Each point is reached from the start by the listed moves, each made 0, 1 or 2 times, or once backwards (-1), plus a little noise. Is the number of moves made odd or even? Then give how often each move was made.
In the rows, 128 means zero.

Moves:
(1): 125; 165; 127
(2): 136; 121; 66
Start: 123; 132; 136
Points:
140; 82; 12 => odd (-1, 2)
117; 207; 135 => even (2, 0)
123; 131; 137 => even (0, 0)
108; 213; 197 => odd (2, -1)

Moves:
(1): 149; 131; 142; 130; 139; 132; 137; 130; 130
(2): 135; 144; 124; 131; 132; 146; 100; 132; 165
(3): 124; 112; 134; 117; 138; 132; 109; 147; 115
(4): 99; 118; 124; 145; 131; 152; 125; 106; 146
(5): 117; 124; 119; 143; 131; 124; 139; 146; 142
(6): 128; 131; 126; 93; 123; 134; 131; 137; 141
(7): 106; 135; 134; 121; 134; 123; 139; 129; 131
(8): 132; 124; 142; 143; 125; 124; 126; 136; 141
Start: 135; 109; 125; 129; 117; 129; 122; 115; 131
Points:
82; 92; 113; 170; 127; 179; 105; 34; 127 => odd (0, 0, 0, 2, -1, -1, 0, -1)
85; 94; 117; 7; 107; 126; 130; 123; 84 => even (-1, -1, 1, 0, -1, 2, 1, -1)
76; 76; 83; 169; 150; 222; 33; 145; 227 => even (0, 2, 2, 2, 2, 0, -1, -1)
167; 99; 124; 153; 145; 170; 12; 150; 160 => even (0, 2, 2, 0, 0, -1, -1, 0)
26; 61; 80; 191; 147; 189; 62; 130; 179 => even (-1, 1, 2, 2, 2, -1, 0, -1)

Moves:
(1): 138; 145; 119; 119; 136; 150; 150; 104; 132; 124; 126; 134; 128; 122; 124; 131; 124; 104
(2): 137; 144; 117; 121; 127; 120; 137; 134; 119; 144; 129; 138; 129; 143; 130; 100; 117; 125
(3): 136; 120; 136; 118; 125; 124; 128; 124; 134; 140; 129; 124; 122; 130; 131; 129; 130; 132
(4): 122; 133; 136; 141; 125; 127; 140; 107; 128; 119; 107; 121; 125; 124; 125; 130; 119; 133
(5): 128; 121; 115; 128; 139; 116; 121; 131; 131; 122; 142; 117; 128; 135; 110; 133; 124; 121
(6): 130; 130; 125; 130; 113; 155; 125; 120; 126; 136; 131; 110; 130; 149; 124; 133; 134; 132
(7): 115; 104; 122; 133; 102; 116; 134; 111; 132; 128; 137; 143; 109; 143; 134; 118; 142; 145
(8): 137; 121; 128; 130; 137; 115; 145; 127; 123; 120; 141; 119; 120; 126; 120; 134; 126; 135
(9): 124; 113; 127; 129; 129; 131; 149; 132; 137; 124; 146; 110; 124; 135; 127; 135; 114; 125
(10): 116; 118; 136; 145; 126; 134; 114; 137; 121; 151; 146; 135; 121; 135; 119; 134; 130; 131
(11): 127; 126; 139; 141; 118; 118; 151; 122; 133; 125; 147; 113; 119; 140; 137; 134; 136; 126
(12): 129; 125; 131; 142; 145; 145; 113; 130; 142; 128; 130; 134; 134; 127; 124; 141; 120; 135
(13): 135; 113; 132; 141; 108; 126; 128; 126; 123; 122; 122; 127; 126; 127; 134; 141; 125; 122
(14): 140; 143; 118; 134; 131; 133; 112; 139; 118; 130; 122; 119; 109; 123; 128; 117; 128; 120
(15): 123; 144; 137; 125; 143; 134; 122; 133; 122; 101; 146; 122; 122; 130; 108; 146; 113; 126
(16): 134; 140; 117; 113; 132; 122; 157; 129; 134; 120; 109; 138; 126; 127; 137; 143; 134; 115
(17): 129; 110; 123; 124; 134; 141; 119; 119; 119; 138; 125; 122; 130; 146; 141; 129; 128; 128
(18): 119; 130; 102; 116; 124; 107; 140; 99; 135; 123; 128; 146; 125; 122; 148; 142; 114; 142
Start: 120; 120; 148; 114; 124; 143; 153; 138; 101; 142; 133; 115; 127; 123; 132; 137; 133; 126
Points:
53; 35; 136; 190; 33; 41; 156; 57; 134; 132; 196; 159; 51; 191; 159; 239; 136; 182 => even (-1, 0, 1, 1, 2, 0, 2, -1, -1, 2, 2, 1, 2, 0, 1, 1, 0, 2)
141; 106; 93; 76; 160; 177; 228; 83; 174; 178; 154; 80; 132; 150; 168; 218; 86; 164 => odd (0, 0, 2, 0, 0, 2, -1, 1, 2, 0, 0, 2, -1, 0, -1, 1, 0, 2)
95; 112; 35; 7; 124; 37; 242; 65; 165; 79; 172; 215; 111; 128; 140; 155; 85; 126 => odd (1, 1, 1, -1, 2, -1, 2, -1, 1, -1, -1, 0, 0, -1, 1, 1, -1, 2)
